Each row of a before or after table is a point. The points were changed in one or more steps. Then noise was added and the rows were shuffled. The steps act on how far a point lies along the listed directions, d1 being the first. Write out the steps. A step turns or swaps two directions, mirrors them in a line or flattens them onto one, adds a multiple of one to another, or multiplies one. Angles are multiples of 10 degrees, from the lower direction toward the higher: turns from -170 to 170, lines from 10 to 170 but not 90. Use the fewest steps. Two steps may share a direction if one is a turn and the other turns, adds or multiplies; they go together, in the order done. Otherwise the lowest direction goes first.

Directions:
(1): [  4  36 -44]
(2): [46 23 23]
Before (9 x 3):
[[-14 -19  40]
 [-26  -6 -15]
 [ -1   3 -21]
 [ -3  -8  -6]
 [ -8   3  -8]
 [ -9 -43  46]
 [  5   3  -7]
 [-60 -38 -23]
 [ -3   5  -1]]
After (9 x 3):
[[ -4  -8  -4]
 [-18  24 -56]
 [  2 -17  11]
 [-24 -16   3]
 [ -6  -6   8]
 [ -2   1   6]
 [-61 -40 -21]
 [  6  -5   6]
 [-20  29 -31]]
Steps: mirror d1 and d2 in the line at 80 degrees

Directions:
(1): [ 16  18  -7 -50  41   7]
(2): [ 15  47 -13  -7 -30 -38]
(3): [ 17  -8  60 -23 -20  -4]
Before (12 x 6):
[[ -9 -23  19  -1  10   7]
 [ -3 -21   8   7   5  19]
 [-11 -19   0  22   0   4]
 [  0  -8   1   0  -1   8]
 [ -8 -12   5   5  -3   3]
 [  8 -15  35 -17   5  13]
 [  6  12  -9 -20   2  -3]
 [  4 -14   7 -12  26  17]
 [  2   3  -9  -2   6   7]
 [ -5 -13   4   1   7   5]
 [ -5  -7   4  12 -13  -9]
 [  5  -1  10   8 -11  -3]]
After (12 x 6):
[[  4  -1   0  -9   3   6]
 [ -6 -12  -9  -2  27  12]
 [ 17  19   1 -25  11  -7]
 [ 26   3  60 -41 -10  -3]
 [  6 -11  21   1  -3   6]
 [  1   9 -18   3   2   2]
 [  1   0   1 -13  11   0]
 [  1  10  -8   1 -20 -11]
 [  6  -3  23 -29  14  -2]
 [ -5 -19   9   3   4   4]
 [  9  -1   4 -20  16  13]
 [ -4  -8   5 -10   8   6]]
Steps: turn d1 and d2 by 80 degrees; multiply d3 by 2

Directions:
(1): [ 13 -24 -20  23 -20   9  43 -27]
(2): [ 44   6  35   0 -36   8  -2  15]
(3): [  0   0   3  -8  -5 -60  27  18]
Before (10 x 8):
[[ 26  18  23  -2 -16   4   3  15]
 [ -4   0   3 -11  17  13 -21   2]
 [-14  14   3  11  17  14 -34  -1]
 [  4  -5   2   1 -10  -1  11 -10]
 [  6 -26 -20  16  -5  10  29 -24]
 [ 29 -39 -23  29 -25  37  25 -39]
 [ 22   7 -12   6 -21  16   2   0]
 [-18  13  12 -11  41 -22 -21  10]
 [-10 -22 -40  27  -1  44  11 -60]
 [ 10  -5   0  -6 -23 -32  21  22]]
After (10 x 8):
[[-15  16   0   8  18  -7 -20   4]
 [ 57 -23  15  13 -44   7  20 -10]
 [  5   1   5   3  -8   2   6  -9]
 [-18  10   5 -10  43 -10 -25   8]
 [-13  -3 -23  11  13   7  27 -14]
 [ 38  -6  22   6 -26   9   5   5]
 [ 51   7  33  -2 -45   3  -9   5]
 [ -7  -2  -5 -10  20  -5  -7   2]
 [  1 -10 -15   3 -13   5  12   3]
 [ 11   0 -25   9 -16   4  17  -7]]
Steps: mirror d1 and d2 in the line at 30 degrees; multiply d3 by 0

Directions:
(1): [  2 -31  20   0  -3 -30  -2  -1   4 -41  60]
(2): [-34  26 -10  25 -55 -19  36 -13  -9  -2   6]
Before (9 x 11):
[[ 18 -18  13  -3  22  -1 -19   5   7 -12  18]
 [ 23 -32  21  -7  30 -14 -27   8   7 -22  31]
 [ -1  11  -3   8  -3  -4   4 -11   0  -4  -6]
 [  4  -7   2  -7   5   7  -6   5  -7   8 -17]
 [-16   8   3  -1  -9 -11   2 -10  -6 -11   9]
 [-24   5 -10  16 -35  -3  17   0  -3 -10   9]
 [ -5  20 -12   3 -10   9   8   2   1  20 -18]
 [-10  12  -9   9 -13 -10   2  -7   1   3  -6]
 [ 26 -10   7 -26  28  10 -28   5   4   0   6]]
After (9 x 11):
[[  7  18 -13  -6  10  23  -5   7   3  31 -34]
 [-15 -14  17  22 -34 -47  14  -8  -2 -40  59]
 [-16  21  -4   5 -39 -14  17 -12  -8  -5  16]
 [-10  -2   9  18 -24 -22  11  -6   0 -22  35]
 [  8   0  -5  -4  16   1 -17   0   6   7 -12]
 [  8   5   0   1  12   3  -6  -7   2  -2 -10]
 [  0  -8  10 -13  16  -5 -15  -4  -1 -13  12]
 [ -8   5  -4   2 -13   4   6   1 -11  11 -21]
 [ 14 -26   1 -12  25  16 -23  14   7 -10   6]]
Steps: multiply d1 by 1.6; multiply d2 by -1
